Rows are points. Each copy is the shape, with its points in the same order, turned, moved and blurred by noise. Say if it was mirrored as well.
In the rows, zero is written as 128.

Shape (5 x 2):
[[ 90 169]
 [155 105]
 [ 98  56]
 [118 173]
 [141 161]]
Copy 1 (5 x 2):
[[ 79 155]
 [147  94]
 [ 95  40]
 [105 158]
 [129 149]]
Copy 1 is: only turned
Copy 2 (5 x 2):
[[ 83 152]
 [164 104]
 [123  46]
 [106 171]
 [135 157]]
Copy 2 is: only turned
Copy 3 (5 x 2):
[[183 162]
 [103 114]
 [138  50]
 [159 165]
 [136 169]]
Copy 3 is: mirrored

Shape (6 x 2):
[[ 84 191]
 [ 94 145]
 [159  59]
 [120 118]
 [167 146]
 [155  97]]
Copy 1 (6 x 2):
[[ 87 188]
 [129 166]
 [199  86]
 [150 135]
 [111  98]
 [164  98]]
Copy 1 is: mirrored
Copy 2 (6 x 2):
[[123  60]
 [114 108]
 [147 209]
 [134 141]
 [189 124]
 [154 170]]
Copy 2 is: mirrored
Copy 3 (6 x 2):
[[194 164]
 [160 137]
 [ 60  97]
 [123 129]
 [100 177]
 [ 80 126]]
Copy 3 is: mirrored

Shape (9 x 3):
[[124 144 173]
 [176 116 151]
 [122 129 164]
 [146  94 173]
 [146  90  53]
 [129 164 112]
 [102  82 162]
 [ 72 162  52]
 [117 181  96]]
Copy 1 (9 x 3):
[[145 100 129]
 [155 133 155]
 [128 100 137]
 [121 123 172]
 [149 225 118]
 [150 124  88]
 [ 85 133 169]
 [100 182  28]
 [147 135  58]]
Copy 1 is: mirrored
Copy 2 (9 x 3):
[[ 82 106 115]
 [125  72  89]
 [ 96 106 123]
 [113  64 131]
 [215 133 103]
 [125 150  85]
 [125  91 175]
 [165 212 116]
 [122 176  78]]
Copy 2 is: mirrored
Copy 3 (9 x 3):
[[160 137 104]
 [150 130 174]
 [144 127 113]
 [158  86 142]
 [ 45 103 165]
 [100 173 119]
 [133  77  99]
 [ 26 170  87]
 [ 86 183 119]]
Copy 3 is: mirrored
Copy 4 (9 x 3):
[[163 115 167]
 [133 169 178]
 [134 116 166]
 [115 136 203]
 [ 64 172 100]
 [156 129 113]
 [ 91  97 185]
 [117  95  43]
 [160 126  81]]
Copy 4 is: mirrored

Shape (6 x 3):
[[ 73 117  73]
 [ 81 155 181]
 [167 157 125]
 [174 108 173]
 [ 62 177 153]
 [122 119 117]]
Copy 1 (6 x 3):
[[118 116  50]
 [175 178 110]
 [ 99 143 151]
 [137 121 188]
 [162 189  78]
 [118 105 114]]
Copy 1 is: mirrored
Copy 2 (6 x 3):
[[197 162 134]
 [117 139 205]
 [ 90 112 114]
 [ 97  54 149]
 [119 182 191]
 [148 114 137]]
Copy 2 is: mirrored

Shape (10 x 4):
[[163 160 131 139]
 [144 107  59 163]
 [209 143 118 150]
 [104 136 150 182]
 [177 126  74 177]
 [176 136 177 122]
 [129 177  99 172]
 [131 112 161 108]
 [ 90 201 149  68]
 [150 131  77 102]]
Copy 1 (10 x 4):
[[164 146  95 146]
 [190  62 115 181]
 [213 140  75 139]
 [110 114  63 178]
 [217  88  96 178]
 [154 151  68  94]
 [157 134 107 204]
 [119 116 103  99]
 [ 88 192 163 137]
 [175  98 154 136]]
Copy 1 is: mirrored
Copy 2 (10 x 4):
[[158 145 110 123]
 [125  64  77 123]
 [204 109 103 115]
 [ 95 148 108  77]
 [159  81  64 113]
 [173 149 159 108]
 [124 146  57 119]
 [123 130 162 118]
 [100 202 148 193]
 [137  90 115 172]]
Copy 2 is: mirrored

Shape (7 x 4):
[[115  89 187 133]
 [161 126  75 150]
 [ 96  92 169 214]
 [ 91 110 125 141]
 [170 164 110  90]
 [136 176 130 118]
 [146 187  58 108]]
Copy 1 (7 x 4):
[[131  80 172 133]
 [148 179  77 158]
 [127 114 192 199]
 [106 122 137 148]
 [138 176  95  76]
 [118 174 146  91]
 [ 98 216  67 100]]
Copy 1 is: only turned
Copy 2 (7 x 4):
[[ 99 101 190 122]
 [148 107  60 145]
 [ 49 112 161 187]
 [ 95 135 110 116]
 [193 139 106 106]
 [165 164 119 122]
 [178 160  49 128]]
Copy 2 is: only turned
Copy 3 (7 x 4):
[[ 94  71 151 128]
 [189 134  85 116]
 [104  51 113 195]
 [ 99 114 102 133]
 [164 175 142  86]
 [137 166 139 135]
 [176 200  93 111]]
Copy 3 is: only turned

Shape (12 x 6):
[[111 137 196  98 148 185]
 [139 103  95 114 119 117]
 [ 73 153 137 174  85 148]
 [ 59 151 119 160 124 148]
 [ 95  98 128 132 156  85]
 [109  94 206  83 145 182]
 [110  78 124 115 108 100]
 [135 116 117 146 101  59]
 [129 112  95 116 138 113]
 [ 26 193 123 146  47 150]
 [164 123 174 118 142 204]
 [105 118 138  95 131  79]]
Copy 1 (12 x 6):
[[112 179 165  91 175 168]
 [146 115  94 114 129 113]
 [ 69 125 136 146  88 173]
 [ 52 137 115 147 116 152]
 [ 88 107 126 113 153  81]
 [121 163 176  57 193 177]
 [111  93 118  85 128 109]
 [129  93 131 122  91  67]
 [136 112  95 116 156 105]
 [ 45 170 104 123  34 183]
 [160 152 163 127 188 195]
 [110 143 122  94 128  75]]
Copy 1 is: only turned
Copy 2 (12 x 6):
[[145  96 201 137 112 172]
 [108 120  95 121 147 109]
 [105 135 114 213 103 160]
 [103 101 128 221 129 146]
 [ 73 125 146 153 162  97]
 [113  93 206 109 119 181]
 [ 73 137 121 117 135 114]
 [ 88 183 101 147 138  89]
 [113 113 104 134 158  99]
 [ 93 107  99 249  39 144]
 [177 106 164 112 140 193]
 [ 88 128 154 131 123  83]]
Copy 2 is: mirrored
Copy 3 (12 x 6):
[[ 53 177 120 137 164 159]
 [135 116  95 138  92 137]
 [112 123 187  88 104 185]
 [117 106 163  80 144 187]
 [109  74 118 118 122 110]
 [ 22 161  99 139 150 153]
 [ 93  97 102 110  80 124]
 [143 100 139 127  68  93]
 [149 102 104 127 105 137]
 [133 158 194  19 100 205]
 [ 73 192 113 187 139 168]
 [116 122 117  87 110  86]]
Copy 3 is: mirrored

Shape (10 x 6):
[[135 154 183  70 146 152]
 [123 102 154 135  92  67]
 [ 92 122 112 100 143 121]
 [201  72  80 128 119 109]
 [ 94 166 158  77  78 111]
 [158 123 106 216 159 152]
 [126 101 127 123 140  80]
 [128 160 173  59 117 139]
 [136  54 105 156 154 180]
 [227 141 133 138  97  70]]
Copy 1 (10 x 6):
[[112 144 149  59 117 156]
 [129  95 147 147  75  88]
 [124 166 106 134 107 124]
 [120  63  88 166 178 107]
 [ 65 150 140  94  62 102]
 [138 137 184 198 190 135]
 [157 119 112 148 113  98]
 [ 87 140 135  57  99 131]
 [144 120 119 195 159 189]
 [102  53 153 112 171  57]]
Copy 1 is: mirrored
Copy 2 (10 x 6):
[[107 200 154  90 168 138]
 [121 118 151  67  97  82]
 [105 149 126 119 150  59]
 [205 104 103 119  91 114]
 [ 65 211 131  67 108  96]
 [130  95 176 199 104 125]
 [142 136 150 105 124  69]
 [ 94 213 135  80 151 128]
 [130  70 113 152 158 124]
 [198 160 182 101  52 132]]
Copy 2 is: only turned
Copy 3 (10 x 6):
[[111 144 161  54 135 168]
 [135 108 160 118 124  57]
 [ 97 129  96 101 130 120]
 [213 117  99 154 156 113]
 [102 142 151  60  70 110]
 [122 151 146 219 173 146]
 [131 126 126 113 155  83]
 [125 145 153  46 109 148]
 [127  73 105 173 165 165]
 [216 170 179 134 151  88]]
Copy 3 is: only turned
Copy 4 (10 x 6):
[[166 182 165 157 173 152]
 [ 73 133 200  94 122 122]
 [119 133 125 154 124 121]
 [148  38 177 105 146  86]
 [128 181 156 121  99 170]
 [ 76  38 135 140 208 159]
 [ 99 123 153 115 141  94]
 [166 174 169 142 137 160]
 [113  45 163 202 159 109]
 [142  85 202  35 166 129]]
Copy 4 is: mirrored

Shape (13 x 8):
[[132 179 143 127 157 115 121 139]
 [109 125 130 129 117 180 100 113]
 [ 75 183 182 169 140 149 121  44]
 [129 176 154 113 155 129 127 137]
 [119  29 166 125 131 112 129 136]
 [101 152 131 139 135 113 141 148]
 [111 182  64  62 113 136 104 144]
 [130 140 167 170 118 108 119 106]
 [115 180  89 170 143 187 166 144]
 [101 122 104 113 163 134 107 135]
 [120 183 177  78 140 122 171 149]
 [ 87  95 167 166 134 106 107 149]
 [126  79 169  87 123 122 148  46]]
Copy 1 (13 x 8):
[[151 188 136 123 157 102 109 107]
 [105 100 131 148 164 154  98  86]
 [100 144 161 180 155  97 137   7]
 [140 175 146 122 155 121 111 106]
 [104  47 160 106 177 100 160 161]
 [107 159 122 149 140 108 139 138]
 [104 176  62 102 137 163  75 123]
 [130 111 147 164 138  76 125  97]
 [140 170 117 206 156 184 145 119]
 [108 136 101 123 192 132 127 122]
 [129 194 161  81 114 125 154 112]
 [ 91 104 156 157 168  88 133 135]
 [133  71 122  73 137 100 168  61]]
Copy 1 is: only turned
Copy 2 (13 x 8):
[[103 181 123 147 101 110 105 125]
 [160 139 156 121 146 133 103 153]
 [144 193 192 166 196  97 145 100]
 [ 93 174 139 137 103 125 104 121]
 [101  42 158 138 119  86 130 161]
 [102 164 129 142 117  86 137 157]
 [121 183  83  62 132 126  75 162]
 [141 148 167 151 115  78 140 113]
 [152 196  87 158 140 160 163 164]
 [106 130  96 136 144 119  92 158]
 [ 60 195 158 113  97 136 133 128]
 [114 121 163 175 119  61 119 179]
 [104  75 177  96 156 113 148  81]]
Copy 2 is: mirrored
Copy 3 (13 x 8):
[[147 163 127 117 166 102 120 160]
 [ 95 130 123 124 132 182 108 146]
 [ 58 201 172 149 179 143 103 104]
 [144 153 143 105 167 120 115 169]
 [104  37 148 165 104 103  97 136]
 [114 142 120 128 146 102 151 161]
 [116 159  58  46 124 136 128 178]
 [123 158 145 168 130 109 114 122]
 [126 158 112 132 178 176 202 143]
 [108 105  94 117 164 136 112 162]
 [127 151 182  63 149  99 140 182]
 [ 97 108 132 192 128 100 107 168]
 [ 85  89 174  94 122 118  80  78]]
Copy 3 is: only turned

Shape (14 x 8):
[[118 143  60 235 163 197  91 105]
 [113 137 130 208 162 156 109 220]
 [136  84 131 133 165 111 164 123]
 [149 161 144 123 150 173 196 135]
 [107 128 147 152 127 228 101 143]
 [153 134 135 121 124  95 169 159]
 [128 170 119 118 156  97  94 108]
 [ 99 168 160 139 143  95 159 107]
 [101  62  78 122 133 137 129 129]
 [139  18 133 204 151 117 111 157]
 [107 160 110 119 166 131 197 102]
 [170 168  41 179 105 100 183 118]
 [243 162 108 139 102  98 103 104]
 [116 165 160 129 130 128 135  97]]
Copy 1 (14 x 8):
[[ 79 198  29 162 157 132  56 138]
 [ 38 172 131 184 123 101 131 172]
 [167 102 132 141 161 118 113 177]
 [161 175 168 141 123 180 115 164]
 [ 58 144 105 143 125 188 121 115]
 [174 138 161 150 107 104 144 162]
 [146 176 147  92 147  88  99 106]
 [153 149 177 111 114 109  62 150]
 [132  86  65 118 136 125 142 166]
 [105  66  88 212 181  88 116 180]
 [175 162 145  87 122 149  97 187]
 [210 197  78 159  76  95 101 161]
 [216 191 129 192 143  97 124  61]
 [135 150 161 112 117 130  77 122]]
Copy 1 is: mirrored
Copy 2 (14 x 8):
[[ 64 115  29 144 113 169  45 131]
 [113 153  90 153 194 128  56 200]
 [140 117 103 125 154 112 169 126]
 [152 205 102 153 108 133 155 147]
 [ 61 153 130 162  93 145  97 187]
 [188 153 129 106 143 100 132 146]
 [120 153 145  92 143 131  94  78]
 [163 163 140  96 155 180 135 112]
 [ 90  95  93  78 126 101 149 153]
 [120  33  88 157 185 103 128 178]
 [140 187  82  95 125 154 168 110]
 [205 143  34  76  98 128  88 116]
 [203 116 126 136  78  82  61  72]
 [140 159 151 118 118 168 126 115]]
Copy 2 is: mirrored

Shape (13 x 9):
[[148  91 142 174 102 113 126  97 157]
 [145 185 105 101  94 232 105 124 140]
 [210 137 148 132 112 219 152 126 102]
 [ 81 149 151 140 131  96 161 133 153]
 [ 99  98 120 123 157  61 168 167  95]
 [136 123 140 212 126 149 193 143  84]
 [144 171 125  90  57 103 156  62 119]
 [119 167  94 147 136 155 151 162 108]
 [156 181 111 125 181 132 143 103 147]
 [142 157 129 130 109 116 120 109 160]
 [125 130 149 151 131 143 107  66  92]
 [ 73 107 100 110 149 135 137 107 196]
 [119 187  56 115 155 140 165 122 171]]
Copy 1 (13 x 9):
[[166 111 130 176 124 153 116 108 158]
 [169 226 105  73 113 205  91  92  94]
 [230 165 157  91 111 186 143 118  81]
 [ 71 133 144 154 127 156 143 131 134]
 [ 78  82 114 135 115 113 172 161 107]
 [157 115 146 183 106 189 163 169  74]
 [128 201 120 148  82 117 174  50 119]
 [119 157  98 120 116 186 142 157  82]
 [128 174 113 122 198 163 170 124 117]
 [141 180 122 141 128 145 125 111 154]
 [147 132 122 160 152 133 103  77  77]
 [ 73 116  88 115 146 189 119  82 158]
 [ 95 176  67 110 154 197 176 121 130]]
Copy 1 is: only turned
Copy 2 (13 x 9):
[[123  86 118 181 103  95 109 100 160]
 [176 151  47  98  62 175 147 148 127]
 [209 103 128 151  83 168 170 161 104]
 [ 54 137 129 122 110 102 141 128 156]
 [ 62  80 124 102 174  57 131 173 134]
 [ 99 105 140 193 121 118 166 148  61]
 [141  95 136  50  65  94 135  70 114]
 [121 142  83 125 120 109 163 167  99]
 [151 160 105 114 165 127 157 104 144]
 [135 146 109 122  97 100 121 113 161]
 [126  94 137 126 123 156  81 113 104]
 [ 76 113  54 111 130 135 131 114 204]
 [119 168  41  94 149 110 177  96 148]]
Copy 2 is: only turned
Copy 3 (13 x 9):
[[168 104 117 186 105 139 137 127 142]
 [150 145 110  79  91 249  81 137  93]
 [211 132 103 120 151 236 138 131  71]
 [ 79 122 118 158 149 138 121 172 135]
 [ 99 128 163 124 178  91 181 150 125]
 [134 139 145 195 166 200 198 139 102]
 [135 175  71 142  87 119 104 160  59]
 [111 166 153 112 143 200 148 153 120]
 [144 188 109 124 171 168  93 134 151]
 [146 145 113 142 111 149  96 160 133]
 [143 136 139 175 133 156  94  88  84]
 [ 85 110  93 106 117 144 112 108 181]
 [ 99 202  96  92 128 178 123 146 170]]
Copy 3 is: mirrored
Copy 4 (13 x 9):
[[148  72 114 163 100 108 149 114 153]
 [124 163 133  64 109 156  81 197 168]
 [183 102 128  53  74 132 138 200 103]
 [108 135 154 180 128 115 198 138 157]
 [137 158 123 190 157 143 224  91  90]
 [127  92 113 159  77 136 182 188  70]
 [126 176 157 101  64  58 151  89 154]
 [127 174 106 146 111 146 162 181 118]
 [128 152  97 107 160  88 168 172 157]
 [149 130 124 135 132  98 137 135 175]
 [ 85  83 132 112 130  87 132 131 108]
 [100 118 125 125 151 173 186 104 202]
 [129 182  82 112 134 129 197 166 196]]
Copy 4 is: mirrored
